Rows are points. The points of each table are mixes of a few directions, plus a little noise. How many directions does each table use, and how many do they share? Where both have some left over, give the other angles between the two spaces (their principal angles), to ten degrees, smallest first.
In the rows, zero is written as 128.

First (6 x 3)
[[60, 112, 177],
[142, 137, 114],
[75, 149, 155],
[155, 132, 107],
[179, 122, 98],
[154, 117, 116]]
Second (4 x 3)
[[76, 160, 151],
[128, 128, 128],
[195, 86, 98],
[113, 137, 134]]
Directions: first 2, second 1, shared 1

First (7 x 6)
[[67, 115, 89, 142, 132, 122],
[131, 128, 134, 140, 125, 82],
[106, 123, 153, 125, 111, 98],
[184, 143, 205, 76, 106, 190],
[149, 131, 89, 147, 152, 130],
[163, 136, 168, 115, 116, 116],
[96, 121, 57, 149, 156, 156]]
Second (8 x 6)
[[62, 116, 135, 121, 110, 117],
[170, 136, 121, 132, 140, 134],
[245, 152, 114, 136, 163, 146],
[74, 117, 135, 124, 113, 120],
[153, 134, 125, 130, 135, 130],
[185, 140, 120, 132, 144, 137],
[14, 105, 141, 118, 97, 112],
[121, 126, 128, 127, 126, 128]]
Directions: first 3, second 1, shared 1

First (10 x 9)
[[116, 148, 101, 153, 131, 123, 109, 87, 161],
[101, 160, 104, 145, 122, 123, 116, 79, 159],
[158, 104, 125, 154, 135, 129, 114, 137, 145],
[153, 87, 202, 90, 88, 141, 172, 196, 104],
[99, 182, 75, 165, 118, 120, 99, 67, 152],
[90, 158, 79, 130, 183, 116, 104, 64, 152],
[140, 103, 181, 93, 100, 136, 163, 180, 98],
[148, 127, 104, 142, 139, 129, 112, 157, 85],
[143, 101, 130, 128, 161, 127, 123, 131, 140],
[130, 111, 179, 81, 104, 136, 167, 181, 85]]
Second (10 x 9)
[[116, 112, 76, 119, 168, 105, 100, 106, 107],
[136, 233, 181, 176, 90, 169, 153, 166, 124],
[133, 145, 127, 149, 122, 110, 104, 137, 118],
[140, 126, 179, 123, 91, 155, 166, 145, 157],
[125, 167, 97, 153, 144, 112, 95, 128, 102],
[129, 60, 145, 87, 125, 136, 161, 116, 159],
[129, 47, 114, 101, 136, 100, 115, 113, 142],
[113, 215, 97, 156, 154, 146, 119, 129, 89],
[120, 112, 94, 118, 154, 115, 115, 110, 118],
[143, 61, 174, 103, 94, 131, 154, 134, 167]]
Directions: first 4, second 3, shared 1; angles 40, 60

First (8 x 14)
[[161, 146, 115, 156, 103, 109, 122, 157, 135, 146, 159, 95, 82, 132],
[161, 129, 162, 152, 159, 113, 176, 124, 155, 129, 136, 134, 132, 102],
[105, 68, 131, 88, 131, 150, 79, 108, 98, 107, 129, 149, 184, 166],
[60, 96, 115, 125, 91, 155, 77, 107, 132, 67, 86, 177, 130, 156],
[175, 162, 131, 147, 156, 145, 117, 128, 111, 143, 155, 104, 135, 139],
[143, 127, 95, 101, 112, 141, 69, 147, 80, 159, 163, 89, 137, 170],
[115, 98, 137, 131, 112, 108, 146, 134, 154, 117, 123, 143, 113, 116],
[104, 194, 135, 122, 158, 105, 242, 117, 161, 161, 73, 132, 110, 44]]
Second (8 x 14)
[[105, 177, 133, 174, 180, 171, 158, 110, 151, 86, 51, 187, 98, 91],
[139, 93, 113, 133, 129, 112, 99, 131, 134, 129, 136, 145, 122, 147],
[130, 48, 203, 139, 84, 92, 202, 172, 173, 97, 154, 117, 96, 95],
[85, 174, 69, 96, 88, 121, 117, 136, 109, 167, 103, 103, 98, 124],
[102, 96, 155, 80, 111, 154, 115, 123, 95, 114, 142, 111, 181, 145],
[127, 160, 86, 103, 149, 123, 109, 99, 110, 167, 119, 130, 157, 137],
[201, 123, 158, 185, 159, 144, 96, 128, 132, 105, 174, 130, 134, 155],
[134, 147, 110, 110, 120, 111, 126, 122, 120, 163, 144, 105, 139, 131]]
Directions: first 5, second 6, shared 4; angles 30

First (11 x 20)
[[147, 133, 104, 115, 121, 123, 153, 109, 140, 126, 138, 143, 91, 113, 131, 162, 113, 140, 141, 107],
[75, 52, 121, 104, 204, 107, 160, 131, 126, 133, 171, 125, 92, 193, 92, 70, 130, 143, 101, 143],
[207, 211, 104, 139, 41, 144, 132, 101, 144, 121, 100, 150, 115, 43, 167, 230, 109, 134, 173, 86],
[85, 79, 137, 120, 181, 114, 133, 140, 122, 135, 148, 118, 125, 176, 103, 73, 138, 129, 104, 148],
[143, 157, 138, 142, 100, 140, 108, 135, 124, 127, 108, 123, 156, 107, 143, 140, 134, 119, 135, 130],
[91, 64, 104, 98, 192, 106, 174, 117, 135, 131, 170, 136, 71, 178, 98, 99, 120, 147, 111, 127],
[151, 149, 116, 129, 106, 131, 135, 117, 135, 125, 124, 137, 114, 106, 141, 158, 119, 133, 141, 112],
[89, 84, 141, 122, 173, 120, 129, 140, 117, 132, 143, 116, 135, 171, 108, 77, 138, 126, 106, 150],
[195, 221, 138, 158, 36, 155, 92, 127, 131, 121, 76, 133, 171, 48, 172, 201, 125, 112, 162, 110],
[86, 96, 152, 132, 163, 122, 109, 149, 115, 131, 133, 111, 158, 167, 112, 71, 147, 115, 104, 156],
[139, 166, 156, 151, 97, 142, 91, 144, 118, 130, 99, 115, 179, 105, 144, 127, 141, 108, 132, 138]]
Second (11 x 20)
[[117, 122, 116, 121, 126, 141, 103, 124, 184, 103, 117, 91, 95, 109, 103, 160, 108, 185, 129, 182],
[134, 77, 192, 169, 156, 108, 122, 138, 108, 151, 151, 81, 129, 134, 156, 151, 111, 138, 138, 81],
[50, 135, 145, 125, 133, 123, 156, 177, 94, 95, 104, 122, 116, 142, 192, 82, 118, 49, 105, 157],
[125, 158, 86, 103, 112, 145, 124, 121, 158, 108, 117, 148, 123, 118, 103, 129, 131, 137, 121, 169],
[165, 130, 128, 140, 132, 130, 131, 119, 122, 152, 162, 154, 161, 126, 116, 150, 128, 121, 126, 94],
[146, 165, 110, 126, 121, 130, 167, 137, 74, 151, 160, 211, 191, 143, 145, 101, 147, 35, 109, 80],
[136, 97, 158, 149, 143, 122, 112, 126, 142, 135, 139, 88, 117, 123, 127, 158, 111, 165, 136, 119],
[183, 79, 168, 137, 128, 86, 105, 75, 82, 182, 90, 90, 100, 151, 111, 89, 182, 203, 189, 45],
[63, 140, 130, 116, 125, 127, 146, 161, 110, 95, 96, 122, 108, 137, 169, 87, 125, 77, 113, 166],
[158, 118, 121, 123, 123, 125, 107, 99, 148, 138, 118, 112, 112, 122, 95, 140, 138, 187, 148, 125],
[131, 189, 55, 100, 108, 168, 134, 132, 184, 99, 154, 189, 156, 103, 89, 162, 110, 110, 93, 192]]
Directions: first 2, second 4, shared 0; angles 60, 80

First (10 x 32)
[[40, 67, 160, 120, 57, 158, 19, 222, 83, 45, 121, 199, 126, 47, 157, 192, 133, 26, 132, 66, 247, 102, 92, 174, 202, 219, 129, 159, 177, 148, 203, 115],
[188, 170, 106, 134, 177, 108, 204, 64, 158, 185, 133, 78, 129, 183, 107, 84, 124, 196, 124, 171, 47, 147, 153, 95, 77, 66, 127, 106, 94, 114, 76, 137],
[128, 128, 128, 127, 128, 128, 128, 127, 128, 128, 129, 127, 128, 128, 127, 129, 127, 129, 129, 128, 128, 127, 128, 128, 128, 127, 128, 128, 129, 128, 127, 128],
[79, 93, 147, 124, 88, 145, 65, 181, 103, 80, 124, 168, 128, 83, 144, 165, 130, 69, 131, 93, 195, 113, 109, 155, 170, 178, 129, 146, 157, 139, 171, 121],
[140, 137, 123, 130, 138, 124, 144, 114, 134, 140, 128, 118, 128, 139, 124, 119, 128, 143, 127, 137, 111, 132, 134, 121, 117, 115, 128, 124, 121, 125, 118, 129],
[105, 113, 136, 125, 110, 135, 99, 152, 117, 107, 125, 147, 128, 107, 134, 144, 130, 101, 130, 111, 159, 120, 119, 140, 147, 152, 128, 136, 142, 134, 147, 125],
[154, 146, 119, 131, 149, 119, 161, 100, 141, 153, 130, 106, 128, 153, 119, 108, 127, 159, 127, 147, 91, 136, 138, 114, 106, 100, 127, 118, 111, 121, 106, 132],
[146, 140, 121, 129, 143, 121, 151, 110, 137, 144, 130, 113, 129, 144, 122, 115, 127, 149, 127, 141, 104, 133, 134, 119, 113, 110, 127, 121, 119, 124, 113, 131],
[135, 133, 125, 129, 134, 124, 137, 120, 132, 135, 128, 121, 129, 136, 126, 123, 128, 136, 128, 133, 118, 130, 132, 124, 122, 121, 127, 126, 123, 127, 122, 129],
[163, 153, 115, 131, 156, 116, 172, 90, 145, 161, 131, 100, 129, 161, 116, 103, 126, 169, 125, 153, 80, 140, 142, 109, 99, 92, 128, 116, 108, 119, 98, 133]]
Second (10 x 32)
[[158, 150, 124, 127, 138, 119, 150, 120, 111, 176, 135, 123, 125, 143, 134, 125, 125, 149, 128, 145, 99, 132, 123, 115, 116, 103, 125, 120, 96, 130, 88, 113],
[133, 118, 124, 139, 141, 130, 140, 91, 168, 102, 119, 75, 133, 148, 104, 128, 109, 146, 132, 138, 109, 137, 145, 134, 120, 132, 138, 109, 125, 101, 153, 143],
[117, 115, 114, 118, 165, 117, 145, 106, 168, 177, 120, 123, 132, 170, 121, 112, 139, 127, 123, 167, 118, 137, 167, 135, 69, 80, 121, 138, 141, 136, 98, 113],
[170, 162, 120, 132, 142, 121, 167, 101, 127, 144, 136, 109, 127, 143, 121, 105, 125, 170, 126, 138, 84, 135, 127, 103, 121, 109, 129, 114, 106, 120, 107, 139],
[199, 207, 127, 129, 118, 117, 174, 141, 64, 164, 155, 160, 119, 115, 147, 94, 142, 179, 124, 113, 81, 127, 84, 76, 153, 110, 122, 126, 89, 146, 73, 133],
[84, 97, 120, 120, 144, 130, 116, 129, 171, 108, 119, 145, 133, 138, 117, 109, 149, 104, 121, 132, 159, 125, 160, 142, 98, 117, 126, 158, 184, 139, 147, 134],
[151, 135, 132, 131, 127, 123, 134, 122, 109, 162, 131, 105, 125, 134, 134, 150, 110, 137, 134, 142, 108, 132, 119, 130, 131, 124, 129, 104, 86, 120, 106, 109],
[129, 132, 159, 133, 60, 145, 73, 189, 38, 95, 138, 155, 121, 60, 162, 189, 108, 94, 139, 77, 167, 111, 61, 137, 219, 203, 132, 113, 93, 129, 152, 113],
[96, 109, 124, 136, 122, 145, 122, 112, 186, 7, 118, 119, 136, 114, 93, 94, 137, 130, 124, 90, 153, 123, 144, 129, 146, 168, 141, 146, 199, 111, 215, 189],
[49, 58, 138, 113, 121, 135, 63, 170, 140, 146, 112, 164, 129, 120, 144, 175, 136, 44, 128, 140, 205, 121, 151, 181, 108, 134, 121, 153, 165, 147, 140, 88]]
Directions: first 1, second 4, shared 1

First (9 x 32)
[[84, 102, 107, 138, 152, 121, 109, 138, 67, 167, 174, 124, 95, 179, 161, 157, 181, 161, 171, 58, 220, 40, 123, 136, 174, 92, 208, 118, 194, 170, 228, 243],
[163, 152, 148, 120, 107, 134, 146, 118, 180, 94, 89, 133, 156, 82, 99, 104, 83, 98, 90, 188, 50, 206, 134, 122, 91, 160, 62, 138, 73, 94, 40, 30],
[158, 144, 142, 121, 113, 131, 141, 119, 167, 104, 99, 129, 149, 93, 108, 110, 92, 105, 102, 171, 69, 185, 132, 123, 101, 150, 77, 136, 86, 101, 64, 56],
[117, 119, 121, 132, 134, 126, 122, 133, 111, 139, 139, 127, 119, 143, 138, 134, 142, 136, 138, 109, 153, 101, 127, 130, 141, 120, 147, 126, 148, 139, 157, 159],
[141, 138, 136, 128, 121, 129, 134, 125, 150, 117, 112, 129, 138, 110, 118, 120, 111, 118, 113, 151, 99, 157, 130, 124, 114, 138, 104, 132, 109, 114, 98, 92],
[124, 125, 124, 130, 128, 127, 128, 128, 124, 130, 133, 128, 126, 134, 131, 130, 131, 131, 130, 121, 135, 122, 125, 127, 132, 125, 136, 127, 132, 129, 136, 139],
[124, 125, 126, 130, 129, 128, 128, 129, 122, 129, 132, 127, 125, 135, 132, 130, 132, 131, 132, 121, 135, 121, 127, 131, 131, 121, 135, 128, 136, 133, 137, 138],
[92, 105, 107, 133, 147, 122, 110, 140, 76, 161, 168, 124, 99, 173, 156, 152, 173, 157, 164, 70, 205, 48, 121, 136, 167, 95, 194, 122, 183, 165, 214, 229],
[151, 140, 137, 123, 116, 132, 136, 121, 160, 109, 107, 129, 147, 101, 111, 113, 103, 111, 105, 163, 83, 171, 132, 123, 105, 148, 88, 134, 94, 105, 76, 68]]
Second (9 x 32)
[[72, 106, 158, 169, 167, 131, 152, 144, 142, 98, 132, 97, 158, 98, 165, 150, 164, 126, 148, 167, 148, 113, 83, 121, 144, 165, 138, 146, 154, 82, 141, 130],
[127, 151, 106, 140, 104, 128, 146, 121, 185, 190, 176, 185, 154, 163, 177, 152, 74, 141, 123, 75, 115, 70, 129, 105, 173, 175, 96, 167, 144, 99, 129, 134],
[114, 130, 121, 90, 118, 149, 91, 101, 78, 134, 103, 142, 85, 171, 110, 88, 140, 127, 114, 128, 145, 131, 156, 124, 71, 84, 158, 127, 142, 182, 155, 148],
[121, 121, 132, 113, 113, 139, 105, 123, 102, 120, 136, 155, 104, 157, 107, 114, 126, 124, 140, 133, 147, 123, 135, 118, 66, 110, 149, 129, 158, 169, 134, 125],
[140, 133, 114, 158, 113, 117, 155, 138, 191, 168, 194, 162, 168, 125, 167, 165, 84, 140, 137, 80, 114, 75, 116, 123, 187, 172, 97, 152, 136, 82, 113, 127],
[154, 152, 95, 90, 137, 136, 110, 88, 81, 152, 57, 65, 111, 116, 137, 73, 157, 139, 51, 115, 82, 173, 184, 163, 200, 68, 125, 94, 34, 126, 146, 161],
[113, 117, 172, 142, 189, 98, 167, 171, 173, 76, 73, 71, 132, 63, 90, 174, 164, 111, 169, 166, 172, 169, 65, 138, 121, 149, 131, 129, 144, 106, 124, 134],
[174, 139, 129, 115, 97, 123, 113, 137, 84, 91, 98, 132, 116, 132, 79, 109, 117, 110, 123, 181, 90, 200, 154, 119, 85, 124, 109, 87, 93, 166, 86, 58],
[137, 103, 126, 134, 114, 131, 114, 130, 117, 124, 184, 143, 126, 126, 119, 126, 125, 135, 145, 107, 140, 98, 131, 142, 105, 104, 148, 122, 148, 140, 124, 135]]
Directions: first 1, second 6, shared 0; angles 30

First (11 x 32)
[[80, 112, 162, 129, 129, 95, 197, 99, 151, 140, 127, 133, 110, 129, 100, 129, 84, 118, 143, 150, 130, 84, 70, 116, 114, 162, 115, 97, 129, 127, 84, 149],
[79, 109, 162, 126, 141, 98, 202, 105, 149, 169, 99, 120, 124, 123, 128, 127, 108, 133, 146, 137, 131, 109, 82, 137, 122, 145, 111, 108, 99, 130, 103, 125],
[83, 100, 174, 146, 135, 113, 170, 81, 151, 186, 73, 103, 131, 111, 145, 100, 127, 137, 180, 149, 122, 121, 102, 157, 134, 135, 118, 66, 77, 103, 111, 112],
[203, 159, 84, 138, 93, 180, 7, 145, 101, 36, 204, 153, 119, 128, 100, 126, 133, 106, 113, 133, 122, 119, 190, 93, 125, 128, 159, 125, 201, 115, 140, 159],
[171, 146, 85, 114, 139, 146, 84, 180, 102, 125, 126, 122, 152, 141, 164, 144, 173, 146, 87, 91, 133, 189, 179, 144, 143, 82, 134, 200, 122, 149, 182, 98],
[197, 167, 78, 124, 96, 162, 39, 164, 104, 22, 227, 170, 110, 141, 79, 149, 115, 100, 81, 126, 131, 102, 167, 72, 116, 144, 152, 154, 222, 137, 127, 173],
[97, 111, 156, 132, 136, 114, 167, 104, 139, 163, 96, 117, 128, 120, 134, 117, 119, 134, 153, 137, 127, 122, 103, 141, 129, 135, 119, 101, 98, 120, 114, 124],
[164, 145, 100, 124, 123, 148, 80, 154, 110, 100, 150, 133, 132, 135, 133, 135, 146, 128, 107, 116, 129, 146, 163, 122, 132, 113, 137, 156, 148, 133, 151, 126],
[76, 111, 161, 122, 143, 88, 219, 109, 150, 169, 102, 123, 122, 128, 122, 131, 100, 130, 134, 137, 134, 107, 71, 131, 123, 147, 106, 119, 104, 140, 100, 128],
[86, 107, 162, 132, 140, 106, 180, 103, 145, 176, 86, 110, 130, 122, 137, 119, 121, 135, 154, 136, 128, 124, 97, 147, 129, 134, 114, 102, 91, 121, 115, 114],
[174, 144, 94, 123, 133, 155, 67, 165, 103, 123, 123, 119, 151, 131, 166, 129, 178, 144, 105, 99, 128, 187, 185, 147, 143, 83, 138, 177, 116, 133, 180, 97]]
Second (11 x 32)
[[89, 103, 171, 119, 110, 119, 158, 103, 145, 158, 127, 120, 97, 145, 92, 165, 123, 163, 134, 112, 84, 81, 90, 143, 147, 154, 132, 110, 120, 132, 93, 147],
[83, 107, 131, 95, 137, 114, 143, 105, 106, 163, 94, 135, 83, 117, 133, 147, 137, 148, 138, 146, 137, 107, 127, 155, 83, 162, 138, 102, 137, 134, 74, 142],
[135, 124, 117, 123, 161, 170, 135, 136, 136, 88, 192, 71, 164, 81, 127, 93, 124, 92, 122, 125, 171, 147, 107, 113, 83, 114, 128, 124, 100, 85, 180, 63],
[127, 148, 76, 118, 141, 124, 115, 162, 115, 108, 122, 123, 141, 118, 171, 96, 132, 88, 125, 130, 142, 145, 176, 140, 111, 104, 131, 145, 128, 126, 149, 124],
[137, 116, 83, 132, 175, 162, 98, 139, 122, 127, 152, 131, 143, 111, 47, 107, 81, 129, 128, 186, 173, 198, 124, 68, 108, 104, 134, 88, 126, 63, 165, 75],
[122, 126, 162, 129, 109, 143, 151, 130, 165, 110, 175, 82, 141, 126, 106, 131, 121, 123, 125, 92, 97, 96, 93, 121, 156, 130, 120, 135, 101, 114, 156, 111],
[120, 135, 90, 131, 150, 141, 134, 167, 136, 88, 176, 88, 162, 115, 160, 90, 134, 75, 119, 102, 128, 130, 147, 146, 114, 82, 139, 148, 105, 113, 175, 97],
[148, 104, 69, 170, 190, 141, 87, 141, 99, 135, 140, 184, 154, 148, 61, 117, 98, 137, 122, 183, 161, 212, 139, 95, 120, 58, 152, 100, 145, 96, 149, 90],
[133, 125, 181, 144, 84, 92, 138, 100, 130, 157, 86, 167, 104, 169, 150, 171, 152, 166, 129, 102, 83, 84, 116, 156, 171, 151, 123, 145, 145, 186, 77, 186],
[188, 150, 153, 150, 107, 104, 106, 101, 96, 132, 69, 187, 127, 134, 204, 139, 172, 143, 125, 132, 161, 138, 146, 143, 121, 152, 116, 157, 164, 193, 93, 169],
[128, 165, 178, 97, 43, 98, 142, 125, 158, 143, 75, 116, 90, 145, 158, 155, 133, 143, 139, 97, 73, 65, 139, 127, 194, 200, 97, 153, 132, 166, 99, 200]]
Directions: first 3, second 6, shared 0; angles 40, 70, 80

First (10 x 32)
[[61, 188, 118, 165, 167, 173, 85, 134, 133, 120, 101, 83, 86, 173, 145, 113, 154, 145, 76, 65, 116, 111, 86, 143, 66, 85, 125, 129, 135, 86, 113, 44],
[163, 97, 103, 99, 94, 94, 145, 147, 117, 131, 133, 140, 153, 80, 121, 154, 132, 102, 155, 170, 140, 158, 141, 121, 177, 149, 122, 128, 128, 155, 133, 180],
[156, 78, 150, 115, 127, 114, 154, 91, 159, 133, 145, 182, 170, 131, 98, 110, 85, 136, 163, 157, 120, 102, 187, 107, 143, 142, 148, 131, 106, 156, 163, 165],
[170, 87, 126, 101, 97, 95, 154, 129, 124, 133, 144, 154, 159, 91, 117, 145, 117, 110, 164, 171, 138, 145, 156, 118, 175, 156, 129, 127, 124, 159, 140, 184],
[157, 95, 169, 126, 130, 126, 159, 94, 145, 130, 151, 174, 152, 139, 110, 106, 84, 146, 156, 150, 124, 109, 170, 118, 134, 150, 142, 128, 115, 146, 149, 158],
[132, 122, 103, 115, 117, 113, 126, 141, 122, 128, 122, 124, 140, 104, 125, 144, 139, 110, 134, 139, 131, 142, 126, 126, 147, 128, 122, 129, 129, 138, 132, 146],
[82, 145, 84, 130, 148, 135, 97, 133, 147, 123, 99, 107, 126, 135, 121, 129, 155, 118, 101, 106, 110, 118, 120, 122, 104, 88, 129, 131, 124, 127, 134, 94],
[104, 170, 190, 174, 164, 176, 124, 105, 132, 125, 138, 121, 91, 195, 144, 90, 106, 171, 101, 79, 121, 99, 108, 144, 70, 122, 137, 128, 134, 87, 116, 72],
[57, 215, 113, 168, 157, 178, 76, 162, 107, 117, 94, 50, 60, 161, 171, 129, 179, 139, 65, 54, 129, 134, 45, 156, 67, 83, 112, 128, 153, 70, 84, 35],
[192, 92, 125, 94, 79, 84, 162, 152, 97, 132, 151, 146, 151, 66, 129, 163, 123, 104, 172, 186, 154, 170, 138, 127, 198, 176, 116, 124, 138, 156, 124, 205]]
Second (10 x 32)
[[99, 119, 145, 140, 140, 152, 142, 134, 100, 151, 117, 102, 126, 120, 145, 150, 137, 129, 160, 73, 126, 145, 141, 154, 142, 135, 139, 182, 149, 127, 124, 121],
[68, 116, 113, 76, 107, 133, 102, 165, 123, 117, 109, 221, 167, 71, 100, 137, 131, 176, 154, 141, 110, 108, 171, 134, 163, 70, 121, 142, 115, 96, 150, 60],
[106, 118, 137, 154, 168, 174, 152, 104, 102, 184, 99, 70, 90, 110, 147, 164, 119, 115, 159, 58, 134, 151, 150, 177, 116, 160, 175, 222, 149, 132, 112, 152],
[155, 163, 114, 179, 168, 143, 166, 86, 136, 146, 101, 104, 80, 139, 128, 120, 97, 105, 111, 153, 173, 164, 128, 107, 113, 113, 129, 150, 87, 127, 107, 187],
[97, 123, 102, 136, 138, 149, 138, 116, 133, 135, 88, 170, 132, 87, 112, 133, 103, 143, 135, 148, 136, 138, 159, 112, 131, 90, 128, 164, 101, 114, 113, 130],
[193, 153, 149, 97, 109, 74, 95, 136, 155, 85, 186, 119, 140, 180, 126, 89, 143, 93, 82, 170, 143, 117, 68, 112, 91, 181, 101, 13, 125, 159, 153, 125],
[142, 101, 77, 157, 121, 129, 135, 87, 168, 117, 101, 149, 131, 112, 111, 114, 89, 127, 92, 191, 116, 114, 132, 76, 97, 117, 131, 116, 107, 135, 88, 177],
[142, 117, 140, 158, 112, 112, 141, 130, 132, 96, 145, 106, 160, 161, 147, 110, 133, 106, 115, 133, 131, 148, 93, 84, 121, 149, 88, 87, 137, 156, 110, 145],
[150, 99, 146, 148, 72, 96, 130, 167, 108, 105, 185, 77, 146, 196, 157, 131, 185, 159, 133, 95, 57, 80, 103, 118, 192, 111, 111, 91, 197, 118, 130, 122],
[127, 172, 157, 35, 146, 117, 77, 156, 122, 144, 150, 163, 110, 105, 105, 133, 143, 127, 139, 117, 155, 116, 136, 206, 114, 153, 156, 114, 114, 115, 193, 61]]
Directions: first 3, second 6, shared 0; angles 50, 80, 80

First (11 x 32)
[[125, 130, 128, 130, 137, 120, 129, 131, 137, 122, 125, 126, 124, 121, 132, 128, 134, 136, 119, 131, 125, 132, 120, 127, 132, 128, 127, 120, 131, 122, 126, 122],
[128, 133, 138, 166, 158, 70, 124, 131, 201, 129, 119, 126, 71, 66, 145, 130, 162, 156, 80, 129, 152, 153, 96, 115, 113, 131, 120, 95, 127, 80, 147, 101],
[150, 117, 132, 135, 88, 150, 129, 117, 99, 159, 140, 138, 130, 147, 115, 127, 102, 99, 159, 113, 156, 114, 166, 131, 101, 131, 129, 156, 114, 145, 140, 150],
[161, 121, 149, 193, 115, 75, 123, 115, 195, 172, 131, 141, 45, 65, 133, 129, 145, 127, 101, 110, 203, 146, 136, 113, 68, 139, 116, 119, 106, 82, 173, 119],
[118, 127, 118, 93, 118, 168, 131, 130, 78, 115, 131, 125, 177, 173, 118, 126, 109, 116, 157, 132, 97, 112, 140, 138, 152, 123, 135, 145, 135, 162, 108, 142],
[120, 122, 111, 65, 92, 214, 133, 127, 19, 118, 141, 127, 221, 221, 105, 125, 80, 91, 196, 130, 81, 92, 168, 148, 162, 121, 140, 172, 134, 199, 94, 164],
[118, 128, 118, 95, 119, 167, 132, 128, 81, 116, 131, 125, 175, 170, 119, 126, 110, 117, 153, 133, 97, 112, 138, 137, 152, 124, 135, 145, 135, 159, 109, 142],
[120, 123, 113, 76, 99, 195, 133, 127, 41, 118, 138, 126, 204, 203, 110, 125, 89, 100, 181, 130, 90, 99, 158, 145, 155, 123, 139, 163, 134, 185, 99, 157],
[161, 120, 146, 184, 109, 89, 124, 116, 176, 172, 133, 140, 59, 80, 129, 128, 137, 121, 112, 110, 197, 140, 145, 115, 73, 137, 119, 128, 106, 93, 168, 125],
[85, 147, 118, 108, 196, 101, 127, 150, 163, 70, 107, 109, 139, 106, 150, 131, 166, 178, 84, 153, 68, 148, 63, 125, 180, 121, 130, 84, 155, 108, 101, 93],
[120, 140, 136, 164, 176, 59, 122, 135, 216, 116, 112, 123, 67, 56, 152, 129, 174, 171, 67, 136, 142, 160, 79, 113, 123, 130, 119, 83, 133, 72, 143, 91]]
Second (11 x 32)
[[105, 82, 141, 139, 110, 159, 183, 140, 108, 127, 146, 152, 135, 151, 152, 117, 127, 117, 138, 94, 150, 96, 112, 121, 112, 126, 68, 153, 91, 142, 144, 143],
[146, 207, 160, 101, 203, 42, 77, 104, 179, 80, 105, 107, 113, 63, 121, 180, 162, 186, 104, 146, 158, 174, 54, 103, 160, 145, 54, 58, 124, 144, 92, 93],
[122, 81, 63, 178, 46, 168, 131, 122, 80, 186, 139, 147, 100, 142, 149, 63, 134, 84, 134, 106, 94, 106, 175, 135, 58, 92, 213, 173, 132, 95, 183, 153],
[153, 126, 141, 114, 87, 158, 128, 108, 73, 148, 144, 141, 151, 162, 110, 139, 97, 97, 178, 107, 166, 107, 157, 127, 108, 135, 91, 158, 100, 177, 127, 157],
[156, 157, 133, 108, 107, 128, 99, 97, 85, 135, 133, 130, 142, 135, 111, 146, 116, 116, 165, 117, 157, 126, 133, 120, 114, 132, 91, 132, 108, 174, 119, 144],
[112, 125, 130, 117, 129, 134, 141, 124, 102, 109, 132, 137, 142, 135, 144, 129, 140, 134, 137, 110, 131, 116, 93, 116, 127, 123, 74, 128, 105, 154, 124, 133],
[110, 80, 99, 193, 113, 123, 151, 153, 180, 163, 126, 135, 70, 101, 154, 82, 149, 123, 79, 128, 105, 131, 149, 136, 93, 112, 210, 137, 148, 45, 177, 117],
[112, 83, 132, 137, 107, 170, 172, 149, 117, 139, 141, 141, 140, 162, 134, 112, 110, 107, 136, 117, 126, 102, 152, 138, 125, 128, 136, 159, 122, 124, 140, 141],
[143, 162, 173, 86, 190, 111, 117, 146, 182, 99, 116, 99, 157, 133, 87, 176, 97, 150, 121, 174, 129, 152, 145, 146, 202, 161, 144, 102, 163, 130, 80, 107],
[94, 130, 75, 140, 151, 116, 110, 147, 153, 115, 107, 109, 115, 107, 148, 93, 162, 150, 80, 159, 39, 148, 114, 138, 145, 102, 225, 106, 180, 71, 132, 104],
[154, 175, 163, 93, 166, 99, 99, 118, 149, 107, 119, 110, 144, 119, 97, 173, 113, 146, 136, 150, 152, 150, 124, 128, 165, 152, 101, 102, 135, 153, 92, 117]]
Directions: first 2, second 5, shared 2
